Each point is reached from the start by the listed moves, each made once or not at all, plus a little noise. Say if it took an odd or an even number of moves. Then give how often each move was made.

Moves:
(1): [32 20 20]
(2): [ -5  23 -21]
(3): [-105   28    4]
Start: [  3 -10  12]
Points:
[ 2 -7 11] -> even (0, 0, 0)
[-3 16 -7] -> odd (0, 1, 0)
[-110   18   16] -> odd (0, 0, 1)

Moves:
(1): [ 21  13 -95 -14  28 -37  18]
(2): [ -1  -7  35 -22 -11 -11   6]
(3): [-18  10  30  32  23 -13  30]
(4): [ -5 -22  24 -20 -35 -17  30]
(5): [35 18 30 -9 49 35 54]
(6): [-16  41 -11 -14   0  38  22]
Start: [ 26   1  -2  -3  -1 -19   2]
Points:
[ 79  29 -69 -25  77 -24  73] -> even (1, 0, 0, 0, 1, 0)
[ 58  20  25 -14  50  16  57] -> odd (0, 0, 0, 0, 1, 0)
[ 81  22 -32 -48  64 -31  83] -> odd (1, 1, 0, 0, 1, 0)

Moves:
(1): [ 10   3  12 -40  15  26   0   0 -15  27]
(2): [-32  14 -13 -13   9  -4   2   8  -7   5]
(3): [ -2   8  19 -19  12 -33   2   3 -23  15]
(4): [  0  10  10  12 -21  11  -8   8  -1  12]
(5): [ -1  11   3  32 -33   7  19  -6  -8   1]
(6): [-25  23 -44  32   3 -37 -20  15  -8   7]
(7): [-25  15 -10   9  51  -9  -3   4  -6  -9]
(8): [ -2  20  11  -7  24 -16  19 -14   6  -8]
(9): [ 19 -18  -9 -36  13 -19 -19   2  -8 -37]
Start: [ -7  -2  11  27  -1  19  24  -4 -12   6]
Points:
[-68  52  18  -2  93 -43  47  -1 -35   8] -> even (0, 1, 1, 0, 0, 0, 1, 1, 0)
[-37  39  20 -78 121 -39  22   0 -68   1] -> even (1, 1, 1, 0, 0, 0, 1, 1, 1)
[-23  43  45  21  24  21  35   7 -69  53] -> odd (1, 0, 1, 1, 1, 0, 1, 0, 0)
[-63  46 -41  56 -10 -12  -1  31 -28  31] -> odd (0, 1, 0, 1, 0, 1, 0, 0, 0)

Moves:
(1): [ 18   9   7  24  -2  16  16 -17   7  20  15   2   0 -10   2]
(2): [  3  -6  15   4 -17  14  10   0  11   7  -1 -16 -24  18   2]
(3): [  1  -1  -3  -9   7 -14 -32  -4  24  -3   5  31 -17   9  -9]
(4): [ 26   5  28  -1  18  21  15   1   0   6  18 -13 -13  13 -17]
(5): [  6 -34   1  -3 -14 -15   8  10  17 -17   3  -1  10  -9   4]
(6): [ -6  -4   0  -1  12   0  19   9  10  16  -7  -2 -23   0  17]
(7): [ 11   3 -27   2   8   9  15  11   5 -13   1 -14   5   9  -9]
(8): [ -2  -5  19 -16  22   1   4  -6   8  -2  20 -24 -30  -1   1]
(9): [  5   2   8  -8  -3   6  14   4   8   3   5 -14   6   0   8]
(10): [  8   2   1  -5  -5  28  25  -4  25 -38  17  12 -12 -25  14]
(11): [-34  10 -38 -26 -14 -11  16   1 -13   1   1  -1   1 -12 -10]
(12): [ 13  12   4   9   4   2 -14  -6  -6   8   0  15  -7 -22 -10]
Start: [ -9   2  -1  16 -11 -13  -2   8  21  14  14  -7  10   8  -4]
Points:
[ 18 -28  32   1   2   9  56  -1 121  -6  74  -2 -56 -28  32] -> odd (1, 0, 1, 0, 1, 1, 0, 1, 1, 1, 0, 0)
[ 65 -11  37  44  -3  39  81  22  73  44  49 -50 -37   5  -6] -> even (1, 1, 0, 1, 1, 1, 1, 0, 1, 0, 0, 1)
[ 17  -5  56  -5  18   8  -6   0  65  26  56 -29 -74  49 -29] -> even (0, 1, 1, 1, 0, 0, 0, 1, 0, 0, 0, 0)
[-24  23 -36 -13 -22  -8  -5  -6  50 -17  35  50 -26 -42 -21] -> even (0, 0, 1, 0, 0, 0, 0, 0, 0, 1, 1, 1)
